Each point is reached from the start by the listed moves, each made 0, 1 or 2 times, or once backwards (-1), plus a little noise. Say if it took an odd or an even number of moves. Then give how often each move was made.

Moves:
(1): [ 21 -12  -6]
(2): [ 2 12 -2]
Start: [16 -6 -1]
Points:
[ 60 -17 -14] => odd (2, 1)
[ 36 -17  -6] => odd (1, 0)
[20 19 -5] => even (0, 2)

Moves:
(1): [ 15 -13   7 -12   8  -3]
(2): [10 11 -5  4 -1  8]
(3): [ -6  10  11 -13   0   5]
(4): [ 4  6 17 12  0 -3]
(5): [-6 -1 -4  6 18  4]
(6): [  1 -12   1  -1  -3  14]
Start: [ 13  -5  10  -9 -13 -11]
Points:
[23 60 49  4  7 -4] => even (0, 2, 2, 2, 1, -1)
[ 34 -34   9 -15   7  24] => odd (1, 1, 0, 0, 1, 2)
[ 45  41  47 -33 -20  -9] => even (1, 2, 2, 1, -1, -1)
[-15  31  37  -5  -2   2] => odd (-1, 0, 2, 1, 1, 0)
[ 31  15  19 -30  -3 -14] => even (1, 1, 1, 0, 0, -1)

Moves:
(1): [ 16   4  -2   8  12   3   1 -13   0  -1  -6   4]
(2): [-4 16 -5 -3 -2  2 -7 -5 -3 -3  2 -2]
(3): [ 8  0 18 -6 -1 -1 -6 -3 -4 -4 -6  0]
(4): [-8  2  7 18 -7  2 -9  1  4 -2  2  0]
(5): [  0   2   2   3  19  -7   1   8 -11   0   0  -2]
(6): [-10  -6   2   2   9  25   3   3  -2   6  -3   6]
(7): [ 1  6  7 -1 -1  0 25  4  0 -7  9  6]
(8): [ 13   4  -6   0  -4   9  -3  15   8 -12   2 -10]
(9): [ -9  -3   2  -4  10   1  -6  -5  13 -13  -5   8]
Start: [-4  0 19 21  3 -7  4 -5 -5 10  2  0]
Points:
[-16  14  35 -26  23  60 -27  18  16 -41 -13   0] => even (-1, 2, 2, -1, 0, 2, 0, 2, 2)
[ -2  13  17  47  17  36 -14 -44  18  -4 -13  24] => odd (2, 1, 0, 1, -1, 1, 0, 0, 1)
[ 20  34  40   1  11  50 -11 -14  33 -57 -10  12] => even (1, 2, 2, 0, -1, 1, 1, 2, 2)

Moves:
(1): [14 -2  0  9  3 -3 -6 -3  8 -6 -4  2]
(2): [ -4   6   0  -6  10  -1  -3 -11   2   2   1   7]
(3): [-10  -6  11   4   9   7   5   1   1  -2   3   1]
(4): [ 0 -8 -5  9  1  2  0  3 -5  1  1  7]
(5): [-2  4  0 -5  4 -3  9  5  3 -6  3 11]
(6): [ 1  2  1 -2 13 11  4  0 -2 -3 -7  2]
(7): [ 9  6 10  0 -6  5  1  3 -3  3  7  7]
(8): [-5  6  3  1 -9 -6  0 11 -1  1 -5  8]
(9): [-1  3  0 -1 -1  9  3 -6  9  4 -1  0]
(10): [ 7 -6  2  8  8 -2  6  1 -1  9  0 -5]
(11): [-3 -2 -4  1 -5 -5 -7 22  2  2  6  2]
(12): [  1  -3   5 -11  -1   1   1   2   2   0  -3  11]
Start: [ -2   1   5  -1  10   7  -2 -17   6  -3   2  -5]
Points:
[ -7 -24  34   4  35  49  10 -11  28   9   2 -27] => even (0, -1, 2, -1, -1, 1, 0, -1, 2, 1, 1, 1)
[ -5 -12   1  35 -14   8  -5 -21  32 -18 -19  18] => even (2, -1, 1, 2, 0, -1, -1, 2, 2, -1, -1, 0)
[ 60  -3   8  41   1  16   9 -26  25  13 -15   3] => even (2, -1, -1, 1, 0, 0, 1, 1, 2, 2, -1, 0)
[-33  -7  18 -13  36   0 -15 -43  29 -19   4  19] => odd (1, 2, 2, 0, 0, -1, -1, 0, 0, -1, 0, 1)
[ 22   2  30  -3  28 -23   2   7  31 -18  20  34] => odd (2, 1, 1, -1, 2, -1, 1, 0, -1, 1, 1, 1)

Moves:
(1): [ 8  9  3  1  3  8  7 -2 -3  2  7  5 -5  6  0  2 -2  2 -3 -5  0]
(2): [ 2  9 -3  5 -2 -1  0 -4  5 -5 -3  0  3 -1 -1 -2 -1  6 -2 -4  4]
(3): [ -2   4   7  -1   2  -1   2 -11   0   4   7   4   2  -1  -1  -8   2  -5
  -3 -16   5]
(4): [ -5  -8  -7  18   7  -2  -5  -3   0   1  -5   1 -11   0   2  -7   2   3
   5  -3  -7]
(5): [-5  3  3  1  6  4 -3 -2  3 11 -2  5  3 -4 -1  3  5 -2 -3 -4  3]
(6): [-1 -3 -3 -3  4  2 -5 -6 -6 -7 -4 -7  2 -5 -2 -6 -9 11 -3 -5 -5]
(7): [ -3  -1   0  -6  -5   4  -1   1  -1  -2   7   2  -7   3 -14   1  -1   9
   4  -3   3]
(8): [ -3  -9  -5  -1   2   3  -9  16  -2   9  14  -8  -8 -10  -2   0   5  -8
  -6   0  -1]
(9): [ -3  -2   6   3   4   1   2  -3   4  -1   1   6   3 -12   2   0  -4  -4
  -8  -7   3]
(10): [  5  -4   4   2  -4  -4  -1   3   0  12   7  -1   6  -1 -15   9  -6   0
  -4  -2   1]
(11): [  0   0   0   4  11  -2  -2  -7   8  -3   3   1   6  -4  -1   6  -2   0
  -2 -13   7]
(12): [  5  15  -6  -5   6   3  -9  -2   1  -4   5  10   1   1 -10  -1  -4   1
   2  -7   5]
(13): [  0   3 -12  -3   0   2   4  -1  -6  -4   2   1  -1  -1  -9   2   3  -2
  -4  -2   8]
(14): [ 1  2 -1  1  1  4  2 -1  3  5  1  4  2  7  1 -2 -6 -6 -1 -2  7]
(15): [  3  -4  -5   3 -10  -2   7  -2   1  13   7  11   6   7  13   3   4   0
   0   2  12]
(16): [-5  2  7  6 -4  0  3 -2 -8 -6 -3 -1  6  5  3  4  0  4 -2 -1  2]
(17): [  0 -10  -5  10  -3  11 -12 -11   5   5   2   7   6   3  -4   4   8  -4
  -1   1   3]
(18): [ 2 -2  1 -1 -4 -1 -4 -2 -3  1 -4  2 -2  9  1  5  0  2 -4  5  6]
(19): [  1 -12   7   3  -2   6  -5   6  -4  14  -5   0  -3  -9   9   2   2 -11
   7  -6   2]
(20): [-1  5  2 -1  2  1  3 -2 -2  0  5 -3 -1 -5 -2  0 -1  3  4  4  4]
Start: [  4  10   3   4   9   1  -4  -1   8 -20   1   0  10 -13   5   1  -1   6
  -9  -1 -12]
Points:
[ 24  35  22 -38  12  18 -20 -21   3  40  16  49  31 -12  -8 -12 -35 -15
 -43 -60  38] => odd (0, 0, 2, -1, 2, 2, 0, 0, 1, 1, -1, 2, 0, 2, 1, -1, -1, 2, 1, -1)
[-27  21 -38  27  34  -6 -13   7 -23 -42  22 -26 -19 -12 -34  -1   4  49
 -28 -22   7] => even (0, 1, 0, 2, 1, 1, 1, 2, -1, 0, 1, 0, 2, 0, 0, 2, -1, 1, -1, 1)
[ -9  33  10  25  36   2  48 -24  27   2 -16  34  35 -51  53   7   9 -31
 -22 -33  40] => odd (0, 1, 0, 0, 2, -1, -1, -1, 2, -1, 1, -1, 2, 1, 1, 0, -1, -1, 1, 1)
